Each row of a before or after table is a point. One or more steps were done to the points. Then noise was added and the rows were shuffled. The steps act on how far a point lies along the listed directions, d1 being the first. What was done? A step turns or swaps two directions, mirrors them in a line or flattens them onto one, adds a multiple of one to another, or multiplies one. Angles are multiples of 10 degrees, from the lower direction toward the higher: turns from -170 to 170, lines from 10 to 170 but not 90. Use the fewest steps. Two steps may share a direction if one is a turn and the other turns, adds or multiplies; they go together, in the order done. Otherwise the lowest direction goes first.

Directions:
(1): [-36  43  -7]
(2): [-43 -37  -6]
(3): [  9  -2 -56]
Before (12 x 3):
[[ -7 -38  -9]
 [-17  -2 -20]
 [ 12   0  -5]
 [ 37 -38  -6]
 [ 60 -18 -20]
 [-32 -24  29]
 [-11  14  -7]
 [  7  -7 -26]
 [  9  17 -13]
 [-24  -1 -29]
 [ 31 -37 -34]
 [ 45  17 -49]]
After (12 x 3):
[[  8   4  -9]
 [ 29 -24 -39]
 [-23   6 -10]
 [-10 -29 -23]
 [ 45   5 -49]
 [ -6   6 -27]
 [-17 -40  23]
 [-36   7 -14]
 [ 20  47 -47]
 [ 11 -11 -56]
 [-14  14   8]
 [  4  24  -5]]
Steps: turn d1 and d3 by -40 degrees

Directions:
(1): [ -1  59 -12 -40 -32  16]
(2): [-17 -44  -4 -34  -9  55]
(3): [-31   8  59  27 -33  13]
(4): [-32 -25 -27  -7 -47 -43]
Before (13 x 6):
[[ -7 -31   4   0   7  39]
 [-22  10 -10 -15  -3  43]
 [  4   3   3   5 -10 -14]
 [ 10   3 -57 -30 -24 -41]
 [ -3  48   2   4   5 -22]
 [ 10 -25 -19  17  33 -23]
 [-16   7   9  22 -15 -28]
 [ 26   6   1  -9  26   6]
 [ -7 -29  27  26  16   9]
 [ 28  26  -7   5  34 -13]
 [ -6  24 -44  -2 -31 -60]
 [-19 -26  -5  -5 -23   0]
 [ -2 -35 -30 -18 -15  -2]]
After (13 x 6):
[[-16   9  25 -16 -45  32]
 [  2 -11 -27 -15  16   9]
 [-14 -24  12 -14  -8  30]
 [  7  -7  -5  -8  -2   5]
 [  0  12  25  21 -15  -5]
 [-19 -37  24  18   7  17]
 [  7  11   0  12   3 -18]
 [ 12 -24  -3  24  34 -21]
 [-14  41  -8  17  -5 -12]
 [ -4  -9  20  -4  -5   6]
 [  5  15   8  39  11 -25]
 [-13  -3 -22 -35   0  23]
 [-17  -3  -8 -33 -31  45]]
Steps: flatten d1 and d4 onto the line at 10 degrees; turn d2 and d3 by 160 degrees

Directions:
(1): [ -4 -22 -17  18  60   2 -20  -1 -14]
(2): [ 13 -41   2   4 -19   5  23   1 -50]
(3): [ 22 -24  48  19  12  14  14   4  33]
(4): [-29 -13  30  16 -15 -39 -35   6  -8]
Before (10 x 9):
[[  5  15 -12   5  46  27  -8 -16  36]
 [ 18  17   7  12  35  18  14 -17  33]
 [-14  18 -21 -18 -20 -10 -18  -5 -11]
 [ 19  15 -32 -11  28   3  -9 -11  12]
 [ 12  -2  33   2 -48 -10  13   6  17]
 [-15   4 -16 -11 -12  10   2   1 -31]
 [  0 -26 -14  10 -19 -20   7  10 -40]
 [ 12   6 -34 -18  19  14  24  -2 -36]
 [ -6  17   3   0  52   8  -4   9  52]
 [  2  -5 -43 -12  19  15  17   2 -27]]
After (10 x 9):
[[ 49  16   1  -2  16  50  58 -19  30]
 [ 46  33 -29 -28   5  31  29 -13  38]
 [ -5 -43  12  32  29 -22 -27   6 -24]
 [ 22  37 -60 -40  -6  41  47  -2   4]
 [-21  17 -12  -5  10 -15 -38  -4   6]
 [-18  19 -24 -14   1  11  -7   0 -16]
 [-22  -7 -19   6 -28 -40 -16  11 -36]
 [ 31  46 -58 -45   8  43  54  -8  -8]
 [ 22   9  27  -9   9  30  41  12  59]
 [ 41  24  -2 -14   2  60  47 -17  53]]
Steps: multiply d1 by -1; turn d2 and d3 by -40 degrees; multiply d4 by 2.5

Directions:
(1): [ -3 -23 -30  45  22  -9   2 -23  22  36  18]
(2): [-33 -20   3  23 -48  10  26   8  32 -21  -9]
(3): [ 23 -11  37 -10   5  12  30   9  18  45 -32]
(4): [-10   0  -3  -1  54  40  18  20  20 -29   7]
(5): [ 20   7  15  18  17 -60  27  11   9 -29  -2]
Before (13 x 11):
[[-44 -18 -15  16 -45   9  18  12  18 -30  19]
 [-36  -1  13  -3 -43  -6  12  12  31 -51  -6]
 [ 14  12 -16  -2  24  12  -2 -21  -9  15   2]
 [  7  -4  -9   0  20   6  -4  -7  17  12   6]
 [ 16   7   3   2  20  -2   2 -14  -5  15   3]
 [-34  -8  17   9 -60   5  15  -1  12 -14 -21]
 [ -6   3   5  10  49  -9   8   0  17 -11   6]
 [ 23  -3  15  15  25   3  21  -3   0  12  -3]
 [-23  -5   1  24 -40 -31  14  -2  10 -37   2]
 [-20  11  22   0 -41  -1  -3  15   0 -46  -2]
 [  9  12  -9  -5  29  15 -18  -6  -3  -1  -5]
 [ 13   8 -14  10  38 -18 -17 -19   7  19  16]
 [-27  -8  13  -9 -33  25  25  23  27 -38 -11]]
After (13 x 11):
[[-25   5   9 -18 -21   5  -8   6  12 -32   2]
 [-15  -3   1   9  40   8   3  -2  20  -3   7]
 [  2   9  -6   2  19   8 -10  -3   5 -12  -7]
 [-17   2  16  -3 -34   0   4  -5  -5  -7 -16]
 [ 10   3   4   5  10   1   7 -14   3  11   1]
 [-14  12  17  -7 -28   7 -15   9 -11 -31   2]
 [ 10   9 -13   4  16   3  10 -16   0   3  -2]
 [  1   1 -15  18  24 -16 -10 -16  16  15  12]
 [-23  -8 -17   5 -19  -1   7  11   0 -24  24]
 [-18   0  -8  11 -27 -13  -7 -12  -4 -12   8]
 [ 15  -7  12  15  18  15  19  -5   3  17  -2]
 [  6  -3  -4   3  18   0   2  -6  22   6   5]
 [-11   1  11 -18 -11  22  12  18  13 -26  -6]]
Steps: flatten d1 and d5 onto the line at 10 degrees; multiply d2 by 0.4

Directions:
(1): [ 23  11 -16  11  -5 -25 -25  26 -23   3 -29  26  60 -21]
(2): [-19 -29  35  24 -34 -36  15   5  26  -5 -36  14 -19 -27]
Before (10 x 14):
[[  4   9  -7  -4   5   5   3  -2  -7   2   8  -5   2   3]
 [ -6  -5  -9   0   0   4  11  -5   1  -3   4  -9   1   1]
 [ 14   8  -2   1   8  14  -6   3  -8   9  12  -8  16   3]
 [ -2   0  -2  -9   5  14   7  -8   0  -8  19 -14 -24   9]
 [ 26  30 -32 -21  25  23 -17  -4 -22   7  26  -3  21  12]
 [ -9   7  -5 -24  20  36  12 -20  12  -3  39 -29 -34  29]
 [ 12  10  -7  -9  18   3 -11  16 -16  12   5   7  24  -4]
 [  6  14 -14  -2   6   1  -8  13 -15   0   6  -1  25   6]
 [ -3  -4   4   6  -9  -7  -1   8  16  -6 -13   9   1 -10]
 [ -1  -1  -5  -5  -2  13   2 -12   3  -1  10  -9 -17   5]]
After (10 x 14):
[[  5  19 -20 -12  17  18  -5   5 -16   1  25 -12  14  19]
 [ 38  52 -57 -43  53  56 -25 -12 -38  10  60 -19  27  37]
 [  8  15 -14  -8  11  11   0  -3 -12   3  14  -7   7   8]
 [ 17  15 -10  -7  18  27  -8  -1 -13  10  25 -14  16  13]
 [  7   5 -12  -4   0  10  -6  -5  -6   0   6  -3   1   2]
 [ -3  -3 -12   0   1   3   8  -3  -2  -2   2  -7   8   0]
 [ 10   8 -13  -8   9  10  -5   1 -13  -6  14  -6   2   6]
 [ 18  29 -34 -27  33  35 -14  -2 -18   2  34 -16  21  25]
 [-10 -13  14  11 -18 -14   5   7  25  -8 -20  10 -10 -15]
 [ 10  15 -12 -20  29  22  -7   6 -16  13  25  -5  11  10]]
Steps: multiply d1 by 0; multiply d2 by 2

Directions:
(1): [ 21  -5  15  -9  18  -5 -13 -46  15  29 -26  11 -20 -31  25 -34 -12  11]
(2): [ 21 -15 -12  34   2  30  -3  -6  18 -10   7  19  26   3  25   7  42  42]
(3): [ -5 -16 -33 -15  -1 -38  23 -16 -16 -17 -47  15  22  -1  -2  25 -10  23]
(4): [ 35 -30 -15  28 -18   0  -5   2  29 -10 -32   5 -12  20 -14  -6  -2 -48]
(5): [ 15 -29   0  -4   5 -49   8  20 -22  29  22  13 -16  23   1 -24  34   7]
(6): [-24  -9  60   6   6 -17  22  -9  15  -1 -14  -2  21   3  25  22  26 -27]
Before (11 x 18):
[[-25  -1  43   2  21 -13  21 -35  28  -6 -47  12  36 -13  18  38  11 -17]
 [  4  -5  32  20   0  21 -20   5  26   0 -14   1 -25   0   8 -11   3 -41]
 [ 14 -15 -26   9   0  19 -12 -20  -4   3  12  -6  -9  -6   4 -24  12  27]
 [ -6   4 -37  19 -10  43 -11   8   9 -25   7   6  24  -3  -8  23   4  39]
 [-34  15 -13  -6 -24  12  10   4 -10 -26 -13  -5  21   2 -10  32 -20 -17]
 [  7  12  -1  -2   4  27 -20 -10  -1   2  12  -8 -25 -12  -3 -16 -26   0]
 [ -3  18  -5  -8  -5  26  -5  -6   6 -11  -2 -15   8 -16   5   8 -27  11]
 [-28 -10  15 -10 -10 -34  26  28 -12 -19  -7   7  21  21  -5  40  11 -19]
 [ -3  12   1  10   9  37 -15   8   6  10  20 -10  -5 -13   6 -18   4  19]
 [ 15 -11 -16 -10   9 -28   5   5  -4   9 -16   8  -7  -3   2 -10   0  22]
 [ -1  -9 -28 -24  -2 -17   3   6 -17   3   9  13  -7   8 -12  -4  -7  25]]
After (11 x 18):
[[-29  22   5  -5   3   3   7  11   4 -16  -6 -10  15   5 -27  34 -15 -31]
 [  4  -7 -10   1   0 -18   8  34  -5  -5   9  -1   4  16  -7   6  15  10]
 [ -5  14   1  -4  -4  25  -1  -6   9 -13  -5 -11  12 -14  11  13 -21  12]
 [ -6  -7   1 -10  -4   0   1  18  -5   4  31   9  -3  15  -3  -2  14  12]
 [  0  -4  -6  -3   5   2   3 -24  -4 -11 -23   5   2 -11   9   9 -18  14]
 [  4 -21 -33  11  -3   7   2 -15  -9 -11   2  -2   9   2   4  -6  17  31]
 [ -3  -2 -13  -1  15   9  -1 -16   1   6 -20   4   6 -21  15 -10  -5  38]
 [  5   9 -15  23  -3  61 -27  -3  23  -6  19   3   7 -14   2  -2   6  32]
 [ -9  11  41  -6  -3   5 -11  29   5  15  34  -8 -23   7  -4 -11   2 -39]
 [-22  26  22   3 -16  41 -11   1   9  -2  15 -13  -4  -8   2  -1 -15 -33]
 [  6 -17   0   1   2 -11  -7 -16  10  -6 -58  14 -17  -7   5  -2 -17 -18]]
Steps: turn d1 and d3 by 110 degrees; flatten d2 and d6 onto the line at 150 degrees

Directions:
(1): [ -8 -22 -19 -17  11 -29  29 -14 -18 -18   3  31   7 -37  32 -24  52  32
  23  -3  28  26  -6  35]
(2): [  1 -47  17  31  29 -38  -9  25  30  -8 -29  14 -12  24  -2  -5  36   0
  -8 -49  -5 -31  23 -22]
(3): [-41 -12 -11 -32  23  35   1 -12  17 -39 -60 -17   7  -5 -17  15   7 -10
  11  27  25  19  26 -31]
(4): [-14 -27  15  -2  13  24   2 -32 -52  18  24   0 -24  15 -27  45  43 -24
  28 -13 -34  11   4   3]
(5): [-29 -18   4  10  46 -14 -41  20  22  33  10  12  11 -51 -24 -12  -1  -5
  -4  46 -37  10  -7  16]
Before (8 x 24):
[[ 15 -12  22  29  -2  10   4  -3   6  -1 -10 -17 -30  51  -4  22  12 -16
   -6 -44  -6 -31  38 -42]
 [  8  -2  13  12  26 -24 -18  33  45  -3 -10   2   1   2 -15 -20 -34  -4
  -21  -2  -8 -26   7 -14]
 [ 18  16  11  14   4 -26 -25  24  -3  49  46  12  -3  -2  -6  -8 -20  -7
   -5  -5 -47 -11 -29  13]
 [ 34  39  -1   5 -52   4  14   2 -16  17  31  -5  -2  30  26  -9 -20   6
  -18 -16   7  -1 -16  11]
 [ 12  -1  -4   6  -2 -45  -9  28  14  12  24  31  23 -25  17 -26   7   6
  -15   1   3 -14   0  10]
 [ 12  26  -7   7   5 -28 -21  34  34  21  19  21  29 -41   7 -38 -47  15
   -4  53 -13   9 -15  38]
 [-15 -16  11   9  15 -27 -22  43  39  14 -23  13  -9  15 -12   2  -7  -1
  -21 -11  -9 -14  18 -24]
 [-12 -29  10   1 -12  25   1   0  11  -8 -29  -7 -11  31 -24  35  16 -24
   11 -13  12  -6  13 -42]]
After (8 x 24):
[[-19 -27 -10 -23 -14  19  25 -19 -13 -19 -18   9  -2  -4  -2  21  40  -2
   30   3  34  23   1 -11]
 [  7 -23  13  21  31 -50 -22  32  14  29  16  26  -6   1  -2 -14  20   1
   -1 -31 -36 -17 -11   4]
 [ 12   5   9  29  19 -37 -37  53  59  20  -4  16  20 -13  -8 -31 -46   2
  -16  29 -26 -18   1  11]
 [  1 -21  -7  -6   3  -6  41 -30 -24 -23  -3  12 -17  -1  31  -3  59  20
   25 -27  32  12  27   3]
 [-24 -13 -14 -24  11 -33   9  16   8   0  -8  34   4 -30  16 -16  23  27
    4  12  20  26   3  17]
 [ 27   2  12  25 -25 -16   4  21  13   5  -3   0 -11  51  18  -8   4   1
  -25 -49   6 -23   8 -16]
 [ -3 -12  -7 -11  31 -37   7  15  27 -20  -8  22   9 -32   9 -37   2  21
    1   8  19   3   1  15]
 [ 17  13  -3   6 -11 -35 -12  26   9  21  36  24  24 -23  14 -23 -10   1
  -19   9  -4 -14  -6  11]]
Steps: turn d1 and d2 by -110 degrees; turn d2 and d3 by 30 degrees

Directions:
(1): [ -7   4 -19  -8 -40  37 -12  11  16  12  -2  -7  17   3 -20  30  43  20
   9 -18  -7  31   3   1  -3  19  -8   6 -12  -3  53  22]
(2): [ -3 -20 -25  59  -1   2   1 -10  -4 -12  -9  -4  -9   0  23  13 -16 -10
 -17  -6 -36  -2 -14 -22 -46   0 -16  23  30 -27  16  14]
(3): [ 43   4 -23 -25   4  32  -4 -15  17  -9  25   1 -18 -60   2 -29   4 -14
  -9 -13  21 -13 -20 -11  -3  -2   3  10  14 -15  23 -25]
(4): [ 20  21 -27 -12  12 -30  33  16  28  23 -25 -12  19 -26   3  23 -23  25
 -19  23  20  29  -9  -4 -27  12  15  10  11  26  -8  10]
(5): [ 16 -21 -20  -7 -30   4  19  22 -19 -23  12   4   6  26  -6   5 -22 -28
  11  17  19  34  -8  54  -7   0   9 -20  31 -25   5 -19]
(6): [ 23  -3  12   4  37   6  16   1   1   4  27  31  19   3  10  12  16 -10
 -29  -3  13   5  51  -2  -8  11 -47 -37  22   9  13  14]
Before (13 x 32):
[[  6 -18   7   8   9  -8   4  -8  -3 -15  14  15 -13  -5  -2 -24 -18  -6
  -11   9   5  -5   8   1  -8  -9  -5  -8  17  -4 -14 -14]
 [ 26  12 -31  -2  -2  -2  30  13  18  15  -2  -7  26 -23  -4  19 -10  11
  -10  12  19  43  -7   1 -30  16  -2   5  19   3  17  10]
 [ 10  -3 -32   9 -11   8   6  -1   0   5  -9  -4  -4  -4  10  10  -3  -3
  -17   6  15  15 -18  -6 -27   9  -5   7  22  -2  16   1]
 [-18  28   7 -31  -3  -7  -6  -3  26  24 -21  -5   0 -27 -12  -9  22  37
    0 -14   2  -8   3 -26  25   5   7  19 -43  32 -11  13]
 [-45  -8  52  24  20 -30 -14  -5 -14 -10 -16  -4 -17  40  13  -2  -6   2
   11   4 -23 -19  16 -13  23 -17  -5  -7 -39  15 -41   9]
 [ 10  -9  -8  31  -1  -2  15  -1  -3 -11 -11   2   5  13  16   5  -8  -4
    1  -1 -17  11  -7 -11 -25  16 -13   5  22  -6   3  12]
 [-23  17  21   7  25 -23 -23 -10   7  18 -27  -8  -5  -4   6 -11  11  27
    2   3  -7 -26  -4 -35   6  -3  -1  29 -41  30 -20  12]
 [ 24   5  -6   7  29 -13   5  -6  13  14 -14   1  10 -23   6  -1 -18  13
  -31  -7   2  -5   5 -34 -30   4 -22  20   9  18  -3  15]
 [ 14  -5 -19  32  11   2   6  -2 -10  -7  10  -2   0 -19  18   6  -4 -15
  -18   1  -8   5   3  -7 -41   9 -18 -12  39 -22  25   1]
 [ -9  18   3 -17  18 -24   5 -13  25  18 -36 -20  -6 -27  -4  -3 -10  26
    7  -3  -1 -17 -11 -15   5   6  17  18 -29  28 -21   1]
 [ 12  12  -6  -7  27  -2  14  -4  18  21  -2  11  17 -25   9   9   3  16
  -18  -3  17   6  23 -21 -18  14 -16  -6  -2  30  17  22]
 [-24  -9  39  14  19 -21   5   5 -27  -9  -5  -1 -12  38  18  -9 -17  -7
    6   0 -13 -23  -6  -2  17 -16   5   1 -23  -1 -31  10]
 [ 24 -14 -20  15  -4  22   5   4  12  -4  18  -1   7 -17   6   7   0  -9
  -18  -5  -4  19  -4  -2 -22  17  -7   2  24 -20  32   1]]
After (13 x 32):
[[ -4  -5 -29  17 -14  -1   6   2  -6   7 -18  -7   0  10   9  17  -4   0
  -15   8   6  17 -15  -4 -27   7  -4   9  19   1  12  10]
 [ 17   1  -3  15  28 -19   9  -2   6  12 -15   4  17  -9   7   8 -20  10
  -34  -4  -2   2  14 -26 -30   5 -29  12  12  20  -7  20]
 [ -4 -10 -13  42   3 -12   5   7 -18  -7   0  -4   8  10  16  16 -10 -10
  -11  12 -15  14   6   3 -40   8 -15 -17  34 -18  15   8]
 [ -2  26   2 -30   9   2  -4  -9  32  20 -10   4  -2 -46  -6 -12  26  31
  -14 -20   7 -12   9 -34  19   9  -7  15 -30  29   0  11]
 [-11  23  26  -1  37 -19 -21 -10  10  21 -18   3  -3 -11   5 -13  20  25
   -6   1   4 -24  10 -38  10  -1 -11  17 -38  34 -15  12]
 [  2 -19   5  14   6 -12   4  -6  -5 -15  11  13 -12  -2  -2 -24 -21  -7
  -10  11   2  -2   6   2 -10 -10  -4  -7  17  -6 -16 -14]
 [  9 -18 -17  28 -10  12   8   9   7  -5   6  -3  11   5   8  15  -7  -6
  -11   0 -15  26  -5   4 -24  14  -5   4  24 -20  26   9]
 [ -1  20   4 -17  30 -18   3 -17  27  20 -30 -14  -7 -39   4  -6  -5  23
   -1  -9   0 -22  -3 -23   4   7   6  16 -25  28 -15   2]
 [-31   0  60  -5  28 -22 -13  -4  -8  -4  -2   3 -16  25   5 -12   4   3
   13   2   0 -23  24  -6  42 -15  -5 -23 -48  26 -42   1]
 [ 17   7 -10  -4  25  -1  18   0  16  18   1  14  21 -20   9  11   0  10
  -17   0  19  11  25 -14 -20  15 -21 -12  10  25  21  22]
 [-16   0  45  -6  22 -15   5   6 -22  -6   0   1 -10  29  10 -16 -10  -6
    9   1   0 -27  -2   3  30 -16   5  -6 -30   7 -35   3]
 [ 19  10 -31   4  -8  -6  28  15  13  15  -9 -11  25 -15  -2  25 -13  13
   -4  17  13  46 -11   1 -34  15   3   8  19   0  12  13]
 [ -3  -7   3  29  -3 -12  12   7  -7  -6 -16   1  11  33  11   8  -8   2
    9   5 -17  15  -1  -1 -17  16  -9  -2  11   3  -6  14]]
Steps: turn d2 and d3 by -40 degrees; turn d5 and d6 by -20 degrees
